Each row is a point. A path goes straight from each point to the next, and from the last back to the first. The post is the endless flat space through its rows: a point in 2 columns, a line in 3, a plane in 4, and so on, so that a path can go around it. Count how often the path circles the post. Going back the other way cancels.

Post (2 x 3):
[[ 0.16 -0.14 -0.90]
 [ 0.29 -0.01  0.19]]
Path (14 x 3):
[[ 0.15  0.53 -0.72]
 [-0.24  0.17 -0.32]
 [-0.20 -0.54 -0.37]
 [ 0.40 -0.72 -0.46]
 [ 0.94 -0.52 -0.32]
 [ 0.06 -0.47 -0.48]
 [-0.34 -0.12 -0.50]
 [ 0.03  0.06 -0.34]
 [ 0.16  0.18 -1.01]
 [-0.35  0.32 -0.16]
 [-0.14 -0.30 -0.09]
 [ 0.09 -0.82 -0.31]
 [-0.25 -0.45 -0.21]
 [-0.25  0.39 -0.38]]
Times around: 0

Post (3 x 4):
[[ 0.14  0.28  0.92 -0.68]
 [-0.02 -0.05  0.34  0.70]
 [ 0.02  0.06 -0.41  0.34]]
Path (10 x 4):
[[ 0.48  0.55 -0.12  0.65]
 [ 0.56  0.17  0.27  0.00]
 [ 0.27 -0.23  0.57  0.46]
 [ 0.43  0.37 -0.15  0.33]
 [ 0.26  0.76  0.74  0.65]
 [-0.49  0.35 -0.30  0.05]
 [-0.67 -0.21 -0.31  0.07]
 [-0.03 -0.38  0.69  0.32]
 [ 0.44 -0.03  0.46 -0.52]
 [ 0.41  0.21  0.06  0.27]]
Times around: 1

Post (7 x 8):
[[-0.21  0.01  0.73  0.30 -0.27 -1.05  1.19 -0.67]
 [ 0.02 -0.21  0.56  0.37  0.38  0.69  0.32  0.26]
 [ 0.02 -0.25  0.13  0.15 -0.09  0.13 -0.29  0.62]
 [-0.20 -0.24 -0.11 -0.72  0.20  0.83 -0.59  0.42]
 [ 0.04 -0.34 -0.07 -0.06  0.81  0.27 -0.58  0.10]
 [ 0.21  0.15 -0.10  0.43 -0.06 -0.50  1.43 -0.28]
 [ 0.22 -0.23 -0.10 -0.01  0.01  0.84 -0.87 -0.15]]
Path (10 x 8):
[[ 0.03  0.25  0.61 -0.61  0.00 -0.15  0.05  0.26]
 [ 0.10  0.52 -0.52  0.37 -0.20  0.17 -0.33  0.37]
 [-0.18 -0.06 -0.13  0.20  0.18  0.48  0.41  0.28]
 [ 0.01 -0.03 -0.81  0.22  0.00 -0.94  0.81  0.19]
 [-0.18 -0.10 -0.08 -0.01  0.44  0.09 -0.12  0.31]
 [-0.10  0.01  0.67  0.27  0.67  0.30 -0.08  0.05]
 [ 0.41  0.17 -0.58 -0.38  0.19 -0.08  0.14  0.14]
 [ 0.53 -0.79  0.77  0.14  0.19 -0.27  0.02 -0.50]
 [ 0.57 -0.67 -0.26 -0.37 -0.34  0.35  0.32  0.63]
 [ 0.37 -0.11  0.24  0.14 -0.17  0.32  0.22  0.02]]
Times around: 0

Post (8 x 9):
[[ 0.03  0.18  0.67  0.62  0.65  0.52  0.24  1.09  0.02]
 [ 0.32  0.27  0.21  0.69  0.11 -0.05 -0.63  0.24  0.07]
 [-0.25 -0.09  0.47 -0.24 -0.31  0.38 -0.20  0.44 -0.26]
 [-0.38 -0.48 -0.76 -0.05 -0.33  0.38 -0.12 -0.41 -0.13]
 [-0.07  0.12 -0.47  1.26 -0.35 -0.27  0.53 -0.19 -0.56]
 [-0.17  0.23  0.49  0.33  0.04 -0.45  0.18  0.32  1.17]
 [-0.11  0.46  0.43 -0.37  0.11 -0.50 -0.68 -0.27 -0.53]
 [ 0.20  0.35  0.75 -0.04  0.25 -0.12 -0.41 -0.92  0.36]]
Path (15 x 9):
[[-0.21  0.31  0.64  0.20  0.31 -0.25 -0.18 -0.42  0.00]
 [-0.02 -0.25  0.42  0.56  0.52 -0.38 -0.50  0.39 -0.69]
 [ 0.29 -0.16  0.76  0.49 -0.23 -0.09 -0.32 -0.09  0.30]
 [ 0.06 -0.02  0.62  0.39  0.36 -0.14 -0.73  0.31  0.09]
 [-0.11 -0.14 -0.16  0.50 -0.14 -0.25  0.42 -0.04  0.04]
 [ 0.10 -0.12 -0.41 -0.04 -0.30  0.07 -0.48 -0.45  0.13]
 [-0.30  0.25  0.93  0.00 -0.58  0.24  0.61  0.64  0.33]
 [-0.12  0.87  0.43  0.44  0.22  0.27 -0.12  0.44 -0.41]
 [-0.13  0.04 -0.07  0.90 -0.27  0.10  0.10 -0.42 -0.21]
 [-0.34 -0.64 -0.04  0.09  0.69  0.41 -0.49  0.31 -0.13]
 [ 0.36  0.09  1.46  0.14  0.43  0.06 -0.20 -0.10  0.77]
 [ 0.53  0.28 -0.06  0.40  0.61 -0.61  0.20  0.72 -0.40]
 [ 0.38  0.44  0.63  0.36  0.11  0.19  0.03  0.15  0.28]
 [-0.41  0.12 -0.21 -0.24 -0.43  0.35 -0.05 -0.34 -0.51]
 [-0.18  0.43  0.15  0.84  0.19 -0.44 -0.16  0.19  0.45]]
Times around: 2

Post (11 x 12):
[[ 0.81  0.23 -0.64 -0.28 -0.23 -1.05  0.25 -0.37 -0.44 -0.57  0.62 -1.50]
 [ 0.27 -0.05 -0.80 -0.40 -0.07 -0.26  0.18 -0.72  0.20 -0.37  0.24 -1.70]
 [ 0.22  0.17 -0.22  0.34 -0.72 -0.33 -0.41 -0.60 -0.23 -0.57  0.49 -1.05]
 [-0.10 -0.41 -0.25  0.11  0.68 -0.11 -0.29  0.19 -0.34  0.40  0.11 -0.03]
 [-0.17 -0.03 -0.05  0.55 -0.09  0.11  0.38  0.16  0.15 -0.76  0.60 -0.08]
 [ 0.28 -0.48 -0.03  0.03 -0.13  0.09 -0.16  0.25  0.38 -0.09  0.09  0.78]
 [-0.01 -0.28  0.35  0.42  0.07 -0.17 -0.12  0.68  0.17  0.03 -0.82  0.19]
 [ 0.30 -0.03  0.42  0.33  0.24 -0.05  0.40 -0.31 -0.11  0.33 -0.46  0.26]
 [ 0.13 -0.58  1.13 -0.42  0.47 -0.03  0.16  0.34 -0.34  0.27 -0.52  0.23]
 [-0.41 -0.12  0.30  0.35 -0.30 -0.06  0.22  0.73  0.44  0.55  0.28  0.28]
 [-0.41 -0.40 -0.26  0.07 -0.21  0.29  0.23  0.52 -0.50  0.27 -0.29  0.39]]
Path (13 x 12):
[[-0.34 -0.37  0.16  0.14 -0.14  0.02  0.63 -0.03 -0.37  0.65  0.07 -0.35]
 [ 0.03 -0.45  0.04  0.02  0.12 -0.85  0.01 -0.01 -0.79 -0.05  0.20  0.35]
 [ 0.05 -0.52 -0.76 -0.29 -0.03 -0.06 -0.45 -0.01 -0.08 -0.20 -0.24 -0.02]
 [ 0.14  0.12  0.26 -0.44  0.33 -0.89  0.10  0.42  0.22  0.47  0.00 -0.17]
 [ 0.28 -0.45 -0.04 -0.20  0.04 -0.43  0.44 -0.05 -0.10 -0.65  0.27  0.55]
 [ 0.03  0.32 -0.38  0.86  0.23 -0.52  0.43 -0.77  0.38  0.14 -0.10 -0.74]
 [-0.19  0.25  0.26  0.40 -0.01 -0.35 -0.26 -0.18 -0.27  0.92  0.53  0.60]
 [-0.54  0.47  0.10  0.43 -0.81  0.10 -0.71  0.15 -0.78  0.14 -0.42 -0.39]
 [ 0.58  0.03  0.08 -0.14 -0.32 -0.12 -0.32  0.06 -0.77  0.47 -0.37 -0.61]
 [ 0.01 -0.13 -0.61  0.12  0.31 -0.34 -0.52  0.88  0.50  0.33  0.20 -0.14]
 [ 0.18  0.43  0.34  0.11  0.00 -0.58 -0.08 -0.63 -0.25 -0.20 -0.42 -0.68]
 [-0.61 -0.34  0.17  0.15  0.12 -0.65  0.44  0.24 -0.38  0.02 -0.18  0.03]
 [ 0.30 -0.39  0.00  0.70 -0.39 -0.60 -0.16  0.35  0.83 -0.04  0.31  0.13]]
Times around: 0

Post (13 x 14):
[[ 0.30  0.32 -0.36  0.30  0.37 -0.09 -0.85 -0.03 -0.24 -0.15  0.72 -1.08
   0.31  0.32]
 [-1.20 -0.39  0.49 -0.27  0.47 -0.15  0.23 -0.84 -0.22  0.03 -0.44 -0.17
   0.09  0.89]
 [-0.68  0.49 -0.33 -1.12 -1.04  0.57  0.34  0.49 -0.30  0.09 -0.10 -0.29
  -0.63 -0.25]
 [ 0.22 -0.03  0.23 -0.09 -0.43 -0.24 -0.19  0.16  0.61  0.22  0.93 -0.45
   0.15  0.08]
 [-0.16 -0.14  0.44 -0.15 -0.22  0.86 -0.22  0.07  0.24  0.31 -0.25  0.36
   0.78 -0.26]
 [-0.19 -0.15  0.45  0.16  0.27  0.02 -0.19  0.51 -1.11  0.16 -0.05 -0.46
   0.49 -0.28]
 [-0.02  0.24 -0.18 -0.16 -0.26 -0.18  0.42  0.26 -0.49 -0.64 -0.14 -0.20
  -0.37 -0.05]
 [ 0.37 -0.95 -0.11 -0.34  0.28  0.02  0.44  0.59  0.09  0.03 -0.43  0.04
  -0.06 -0.67]
 [ 0.57 -0.20  0.56 -0.15  0.49  0.95  0.56  0.01  0.51  0.27 -0.17 -0.22
   0.41 -0.34]
 [-0.20 -0.11  0.53 -0.06  0.34 -0.26 -0.38 -0.49 -0.13  0.14 -0.13 -0.52
  -0.15 -0.08]
 [-0.40  0.03  0.49  0.55  0.18  0.55 -0.44 -0.15 -0.78  0.24  0.15 -0.06
   0.04  0.35]
 [ 0.34 -0.13  0.40 -0.72  0.14  0.03  0.06  0.87  0.60  0.09 -0.20  0.07
  -0.19 -0.20]
 [-0.54  0.22 -0.01  0.68 -0.91  0.40  0.04  0.47 -0.38 -0.53 -0.24 -0.84
  -0.23  0.17]]
Path (13 x 14):
[[ 0.12 -0.72 -0.21  0.02  0.60  0.55 -0.27 -0.26 -0.33 -0.20 -0.06 -0.47
   0.33  0.14]
 [ 0.27  0.05  0.38  0.20 -0.40 -0.07  0.25  0.85  0.00 -0.17  0.34 -0.17
   0.19  0.40]
 [-0.13  0.24 -0.40 -0.82  0.00  0.47  0.14  0.26  0.19  0.18 -0.62 -0.62
  -0.05  0.01]
 [ 0.27 -0.10 -0.06  0.26  0.40 -0.35 -0.63  0.26  0.40 -0.05 -0.40  0.02
  -0.24 -0.47]
 [-0.21  0.04  0.32  0.18  0.02  0.41  0.13  0.61 -0.09 -0.31 -0.08  0.02
   0.32 -0.05]
 [-0.27 -0.13  0.50 -0.10 -0.28  0.68  0.25 -0.05 -0.49 -0.66 -0.15 -0.42
   0.97 -0.35]
 [ 0.06 -0.25  1.27 -0.08 -0.20  0.20  0.16  0.12  0.00 -0.15 -0.64 -0.26
  -0.15 -0.01]
 [ 0.26 -0.77 -0.44 -0.39 -0.01  0.21  0.03 -0.14  0.76  0.16 -0.47 -0.35
   0.10  0.54]
 [ 0.05 -0.07  0.40 -0.22  0.35 -1.00  0.16  0.13  0.90 -0.01 -0.14 -0.17
  -0.48  0.53]
 [-0.19 -0.37  0.06 -0.31 -0.17 -0.97 -1.07  0.81  0.40  0.49 -0.01 -0.91
   0.10 -0.97]
 [-1.30 -0.82  0.47 -0.42 -0.12 -0.28  0.41  0.34  0.18  0.08  0.26  0.03
  -0.11  0.15]
 [-0.27  0.22  0.45  0.17  0.12 -0.22 -0.07  0.34 -0.02 -0.13  0.64  0.00
  -0.63  0.09]
 [-0.17 -0.33  0.49 -0.49 -0.26  0.34  0.09 -0.14  0.16  0.30  0.97 -0.60
  -0.06 -0.36]]
Times around: 2

Post (17 x 18):
[[ 0.18  0.02  0.14  0.54 -0.16  0.05 -0.04  1.18  0.25  0.05  0.23  0.58
   0.23  0.20 -0.44  0.19  0.24  0.33]
 [-0.13  0.25  0.10 -0.13 -0.12  0.18  0.18  0.41 -0.16  0.17 -0.04  0.29
  -0.43  0.34  0.72  0.51 -0.37  0.53]
 [ 0.43 -0.21  0.00  0.18 -0.35 -0.12  0.53 -0.24  0.09  0.56 -0.17  0.30
  -0.57 -0.12 -0.37 -0.35  0.12  0.02]
 [-0.19  0.07 -0.03  0.22 -0.02 -0.60  0.53 -0.50  0.13  0.76  0.61 -0.25
   0.05  0.24 -0.28 -0.41  0.39 -0.35]
 [-0.55  0.27 -0.28  0.36 -0.01  0.49 -0.27  0.24  0.60 -0.08  0.21 -0.18
  -0.21  0.13  0.59  0.04  0.37  0.16]
 [ 0.04 -0.08  0.08  0.21 -0.24 -0.52  0.44 -0.26  0.21  0.01 -0.15  0.06
  -0.13  0.41 -0.30  0.14 -0.73 -0.49]
 [-0.15  0.16 -0.56 -0.12  0.05  0.37  0.11  0.44 -0.31  0.03 -0.26  0.61
   0.20 -0.69 -0.22  0.21  0.27  0.06]
 [-0.34 -0.55 -0.13 -0.48  0.68  0.10 -0.31 -0.20 -0.49  0.50 -0.29 -0.12
   0.53 -0.15 -0.37  0.22  0.26  0.51]
 [-0.71 -0.15 -0.13  0.85  0.02  0.15  0.08  0.04 -0.13  0.29 -0.11 -0.38
  -0.27  0.41  0.72 -0.09 -0.14 -0.17]
 [-0.51 -0.20  0.02  0.05 -0.10 -0.18  0.09 -0.06  0.39  0.34  0.29 -0.56
   0.05 -0.77 -0.56  0.00 -0.23  0.66]
 [-0.44 -0.01 -0.44  0.27  0.43  0.25 -0.08 -0.45 -0.16 -0.03  0.33 -0.43
   0.35 -0.39 -0.16  0.06 -0.87  0.77]
 [ 0.01 -0.25 -0.20  0.34 -0.32 -0.10  1.21 -0.80 -0.03 -0.18  0.32  0.14
  -0.22  0.28  0.22  0.52 -0.05 -0.70]
 [ 0.13 -0.36  0.23 -0.48  0.02  0.57  0.22 -0.05 -0.37 -0.08 -0.34  0.01
   0.51 -0.32 -0.29 -0.15 -0.15  0.03]
 [-0.74  0.04  0.12  0.33  0.41  0.22 -0.36  1.16  0.75  0.04  0.74  0.25
  -0.50  0.37  0.66 -0.11  0.33 -0.08]
 [ 0.15  0.05 -0.44 -0.27 -0.84  0.46  0.56  0.66  0.08 -0.56  0.49  0.15
  -0.79  0.58 -0.35  0.67 -0.37 -0.73]
 [-0.15 -0.02 -0.02  0.29  0.38  0.14 -0.35 -0.15 -0.02  0.26  0.45 -0.14
   0.40 -0.72  0.10  0.21 -0.08 -0.12]
 [ 0.10 -0.47 -0.10 -0.10 -0.17 -0.20 -0.18  0.69 -0.01 -0.11  0.15  0.04
   0.02 -0.20  0.21 -0.14 -0.12  0.75]]
Path (26 x 18):
[[-0.13  0.22  0.28  0.55 -0.04  1.19  0.97  0.03  0.30 -0.39  0.70 -0.26
   0.21  0.04  0.54 -0.04  1.33  0.25]
 [-0.86 -0.44 -0.30  0.65  0.15  1.08 -0.14  0.93  0.11 -0.24  0.84 -0.39
  -0.34 -0.02  1.05  0.67  0.65 -0.20]
 [-0.06  0.38  0.09  0.89 -0.02  0.80  0.87 -0.29  0.05  0.33 -0.11  0.50
   0.31  0.19  0.69 -0.46 -0.03 -0.48]
 [ 0.23 -0.23  0.05  0.56 -0.72  0.00  0.18  0.27  0.20  0.20 -0.40  0.41
   0.47  0.28 -0.44  0.09  0.15 -0.52]
 [-0.55 -0.28 -0.84 -0.13 -0.55 -0.54  0.31  0.20 -0.11  0.51  0.51 -0.77
   0.06 -0.16  0.00 -0.53  0.34 -0.12]
 [-0.53 -0.11 -0.24 -0.25 -0.12 -0.14  0.19  1.06  0.12  0.24  0.66 -0.76
   0.52 -0.20 -0.50  0.92  0.90  0.71]
 [-0.33  0.12 -0.01  0.19 -0.19  0.16  0.82  0.20  0.75  1.08  0.74  0.10
  -0.27 -0.06 -0.03 -0.03  0.95  0.21]
 [-0.58 -0.13 -0.17  0.03  0.31  0.64 -0.07  0.17 -0.26  0.21  0.59  0.27
   0.41 -0.47  0.98 -0.33 -0.61  0.21]
 [-0.09  0.15 -0.31  1.30 -0.22  0.95  0.04 -0.34 -0.60  0.23 -0.22  0.12
  -0.11 -0.20  0.42  0.53 -0.18  0.22]
 [-0.16  0.11 -0.09  1.10 -0.32  0.05  0.39  0.38 -0.01 -0.03  0.17  0.10
  -0.59  0.06 -0.27 -0.03 -0.60  0.62]
 [-0.39  0.00 -0.28  0.63  0.23  0.26 -0.12  0.53  0.20  0.00 -0.12  0.22
  -0.31 -0.05 -0.09  0.73  0.44 -0.13]
 [-0.62  0.46  0.03 -0.62  1.13  0.27 -0.03  0.46 -0.44  0.99  0.44  0.57
  -0.81 -0.17  0.84 -0.35 -0.37 -0.38]
 [-0.46 -0.62 -0.66  0.40  0.18 -0.18  0.13  0.18  0.01  0.09 -0.85  0.22
  -0.03 -0.95 -0.04  0.00 -0.15  0.40]
 [-0.73  0.09 -0.56 -0.13  0.20 -0.06  0.32 -0.01  0.18  0.65  0.40  0.67
  -0.14 -0.09  0.56 -0.42 -0.27 -0.57]
 [-0.07 -0.26  0.14 -0.35 -0.81 -0.33 -0.01 -0.28 -0.11 -0.02 -0.19 -0.51
   0.57 -0.48  0.14  0.24 -0.05  0.18]
 [ 0.31 -0.61  0.12  0.49  0.33  0.37 -0.71 -0.16  0.34 -0.58  0.31 -0.08
  -0.05  0.16 -0.27 -0.58 -0.46  0.58]
 [-0.42 -0.46 -0.14  0.58  0.77  0.06 -0.27  0.43  0.22 -0.20  0.22 -0.44
  -0.16 -0.69 -0.48 -0.16  0.30  0.95]
 [-0.09  0.29 -0.29  0.08 -0.02 -0.03  0.04  0.43 -0.39  0.34 -0.72 -0.14
  -0.22 -0.37  0.64  0.37 -0.17  0.09]
 [-0.42  0.19 -0.39 -0.70 -0.02 -0.38  0.49 -0.59  0.18  0.68  0.56  0.12
  -0.62 -0.15 -0.17  0.68 -0.65 -1.14]
 [-0.37 -0.91  0.14  0.44  0.54  0.83 -0.41 -0.06  0.52 -0.14 -0.28  0.43
   0.79  0.33 -0.74 -0.26 -0.41  0.34]
 [-0.04 -0.08 -0.05  0.73 -0.73 -0.31  0.38  0.47 -0.84  0.13 -0.01  0.30
   0.16  0.74 -0.14  0.32 -0.47  0.12]
 [-0.13 -0.17 -0.09  0.24  0.22 -0.50  0.18  0.08  0.18 -0.28  0.82  0.09
   0.11 -0.34  0.32 -0.42  0.38 -0.34]
 [ 1.01  0.58  0.63 -0.02  0.03 -0.04 -0.04  0.25 -0.24  0.21  0.58  0.63
  -0.44 -0.34  1.18  0.20  0.29 -0.27]
 [-0.02 -0.17 -0.03 -0.47 -0.36  0.12  0.02  0.44 -0.09  0.05  0.13  0.01
  -0.89 -0.11 -0.53  0.40 -0.12  0.51]
 [-0.47  0.49 -0.67  0.15  0.00 -0.22  0.20  0.37 -0.41 -0.01  0.16 -0.02
  -0.40  0.27  0.72  0.50  0.32 -0.37]
 [-0.22 -0.29  0.01 -0.37  0.43  0.05 -0.17 -0.55 -0.63  0.10 -0.66 -0.14
   0.23 -0.48 -0.13  0.01 -0.60  0.90]]
Times around: 3

Post (17 x 18):
[[ 0.34 -0.12 -0.16  0.09  0.40 -0.39 -0.12  0.59 -0.20  0.24  0.48  0.47
  -0.20  0.13 -0.44 -0.89  0.48 -0.05]
 [ 0.39  0.21  0.24 -0.65  0.30  0.11 -0.45 -0.48  0.66  0.11 -0.79  0.00
  -0.40  0.28  0.26  0.25  0.50  0.22]
 [-0.06  0.01  0.80 -0.37  0.48 -0.25 -0.35  0.08  0.60 -0.57  0.24 -0.02
  -0.04 -0.41  0.32 -0.55  0.01  0.41]
 [ 0.06 -0.21  0.68 -0.05 -0.40 -0.64 -0.22  0.05 -0.31  0.23 -0.49  0.16
   0.46  0.09  0.41 -0.25  0.33 -0.71]
 [ 0.08 -0.06 -0.04 -0.43 -0.17 -0.26 -0.17  0.30  0.12  0.59  0.39  0.07
  -0.02 -0.87  0.25 -0.62  0.05  0.29]
 [ 0.13  0.12  0.18 -0.02 -0.12  0.78 -0.65 -0.40 -0.04 -0.26 -0.09  0.12
  -0.23 -0.02 -0.24 -0.65 -0.03  0.31]
 [-0.27  0.07 -0.18 -0.53 -0.06  0.18 -0.09  0.26 -0.16 -0.17 -0.44 -0.12
  -0.49 -0.08  0.60 -0.16 -0.15 -0.08]
 [-0.03 -0.59 -0.04 -0.20  0.01  0.29  0.09  0.64  0.51 -0.60 -0.03 -0.02
   0.22  0.10  0.43  0.38 -0.79 -0.19]
 [-0.04 -0.03  0.16 -0.45  0.04  0.09  0.09 -0.43  0.14 -0.12 -0.74  0.25
   0.28 -0.51  0.42  0.23  0.15  0.13]
 [-0.25 -0.54 -0.94 -0.71  0.03  0.16 -0.26 -0.16  0.08  0.38 -0.22  0.00
   0.42 -0.10  0.75 -0.24 -0.08  0.30]
 [-0.30 -0.57  0.59  0.33  0.26  0.73  0.32 -0.33 -0.22  0.32 -0.23  0.17
  -0.09  0.33  0.14 -0.75  0.20 -0.49]
 [-0.17 -0.41  0.25 -0.20  0.07 -0.20 -0.10  0.66 -0.22  0.13 -0.66 -0.03
   0.43 -0.65 -0.07 -0.40  0.13  0.02]
 [ 0.30  0.40  0.31 -0.42  0.71  0.23  0.30  0.11 -0.15  0.15  0.21  0.19
   0.24  0.79  0.31  0.64  0.24 -0.29]
 [ 0.18  0.04  0.12  0.99 -0.12  0.03  0.13 -0.22 -0.32  0.22  0.08 -0.23
  -0.12  0.28 -0.82 -0.62  0.70 -0.03]
 [-0.26 -0.19 -0.33 -0.76 -0.02  0.65  0.32  0.44 -0.28 -0.63 -0.22 -0.39
  -0.08  0.59 -0.26  0.53  0.47 -0.39]
 [ 0.08  0.54 -0.34  0.15  0.35  0.27  0.34  0.40  0.24  0.15  0.39  0.51
  -0.03  0.01 -0.34 -1.03  0.04 -0.13]
 [ 0.14  0.01 -0.28 -0.50  0.11 -0.49  0.16 -0.21 -0.26  0.43  0.01 -0.19
   0.30 -0.50 -0.01 -0.03 -0.42 -0.05]]
Path (25 x 18):
[[-0.29 -0.41  0.69 -0.84  0.14  0.20 -0.05  1.05 -0.35  0.07 -0.33  0.73
   0.19 -0.06  0.10 -0.40 -0.78 -0.63]
 [-0.24 -1.02 -0.34  0.23 -0.19  0.08 -0.03 -0.51 -0.36 -0.16 -0.66 -0.18
  -0.43  0.27  0.56 -0.46 -0.59  0.14]
 [ 0.50  0.33  0.79 -0.75  0.21 -0.13 -0.19  0.00  0.46  0.48 -0.87 -0.25
  -0.45 -0.47  0.86  0.27  0.36  0.01]
 [ 0.22 -0.39 -0.75 -0.53  0.25  0.16 -0.33 -0.05  0.60 -0.23 -0.09 -0.68
   0.28 -0.28  0.26  0.35 -1.05  0.13]
 [-0.03  0.17  0.35 -0.35  0.00  0.50  0.37 -0.22 -0.46  0.08 -0.27  0.05
   0.20  0.31  0.08 -0.53  1.20 -0.38]
 [ 0.02  0.00 -0.01 -0.01 -0.17  0.22  0.29  0.59 -0.71  0.77  0.22  0.16
  -0.02  0.15 -0.33 -0.66  0.42 -0.22]
 [ 0.22 -0.33  0.47 -0.17  0.30  0.19 -0.29  0.75  0.66  0.27  0.67  1.03
   0.33 -0.17  0.04 -0.31 -0.67 -0.01]
 [-0.02  0.10  0.18 -0.93  0.55  0.08 -0.07  0.92  0.31 -0.94  0.19 -0.01
  -0.04  0.17  0.29  0.74  0.34 -0.29]
 [ 0.11  0.34  0.03 -0.21  0.25  0.11 -0.08  0.76 -0.30 -0.03 -0.38 -0.25
   0.30 -0.11 -0.64 -0.37  0.48 -0.07]
 [-0.14  0.14  0.22  0.44 -0.46  0.11  0.25  0.29 -0.43 -0.20 -0.47 -0.71
   0.07 -0.05  0.01 -0.60  0.11 -0.14]
 [-0.22 -0.04  0.30 -0.42  0.97  1.03 -0.05  0.17  0.03  0.23  0.19  0.59
   0.04  0.33  0.23 -0.69 -0.15  0.51]
 [-0.57 -0.05 -0.32 -1.15  0.27 -0.47  0.30  0.83  0.39  0.42 -0.31  0.27
  -0.13  0.23  1.03  0.22  0.54 -0.41]
 [ 0.02 -0.12 -0.12 -0.38 -0.49  0.06 -0.29 -0.42 -0.37 -0.10 -0.43 -0.20
   0.25 -0.82 -0.02 -0.02  0.17 -0.11]
 [-0.14 -0.47  0.79 -1.31  0.45  0.60 -0.62 -0.34  0.42 -0.08 -0.60 -0.07
   0.16 -0.30  0.95 -0.56 -0.24 -0.17]
 [ 0.19  0.00 -0.23 -0.38  0.02 -0.02  0.62  0.42  0.26  0.37  0.12  0.26
  -0.67 -0.18  0.28 -0.60  0.44  0.00]
 [ 0.42 -0.05 -0.25 -0.97  0.47 -0.64  0.22  0.97  0.25  0.69  0.68  0.34
  -0.64 -0.09 -0.08  0.37 -0.04  0.13]
 [-0.37 -0.14 -0.36 -0.52 -0.08  0.10 -0.10 -0.38  0.40  0.60 -0.16  0.25
   0.20 -0.08  0.91 -0.21  0.40  0.04]
 [ 0.68  0.18  0.90  0.38  0.99  0.43 -0.80  0.78  0.19  0.28  0.13 -0.01
   0.01  0.43 -0.05 -0.55 -0.25  0.03]
 [ 0.09 -0.48  0.48  0.48  0.23  0.61 -0.18  0.00  0.30 -0.41  0.42 -0.18
   0.81  0.22  0.45  0.00 -0.31  0.39]
 [-0.35 -0.16 -0.35 -0.80 -0.52 -0.16  0.36  0.36 -0.20 -0.92 -0.18 -0.31
   0.16 -0.39 -0.10 -0.22  0.01  0.01]
 [-0.47 -0.81  0.56 -0.34 -0.55  0.29 -0.31 -0.15 -0.59 -0.22  0.27 -0.17
  -0.56  0.13 -0.21 -0.48 -0.82 -0.29]
 [ 0.05  0.49 -0.40 -0.26  0.12  0.21  0.12  0.12  0.20  0.38 -0.24 -0.05
  -0.29  0.36 -0.10 -0.91  0.46  0.51]
 [ 0.16  0.51 -0.37 -0.27 -0.33  0.67 -0.42  0.03 -0.40  0.42  0.37  0.40
  -0.05 -0.30 -0.48 -1.46  0.71  0.15]
 [ 0.63  0.75  0.79 -0.62  0.66 -0.22 -0.78  0.67 -0.63  0.80 -0.12 -0.01
  -0.61 -0.93 -0.62 -1.01  0.26 -0.25]
 [ 0.53 -0.41  0.97  0.48 -0.06 -0.03 -1.08 -0.27  0.12  0.35  0.51  0.26
   0.46 -0.09 -0.49 -0.80 -0.46 -0.01]]
Times around: 2
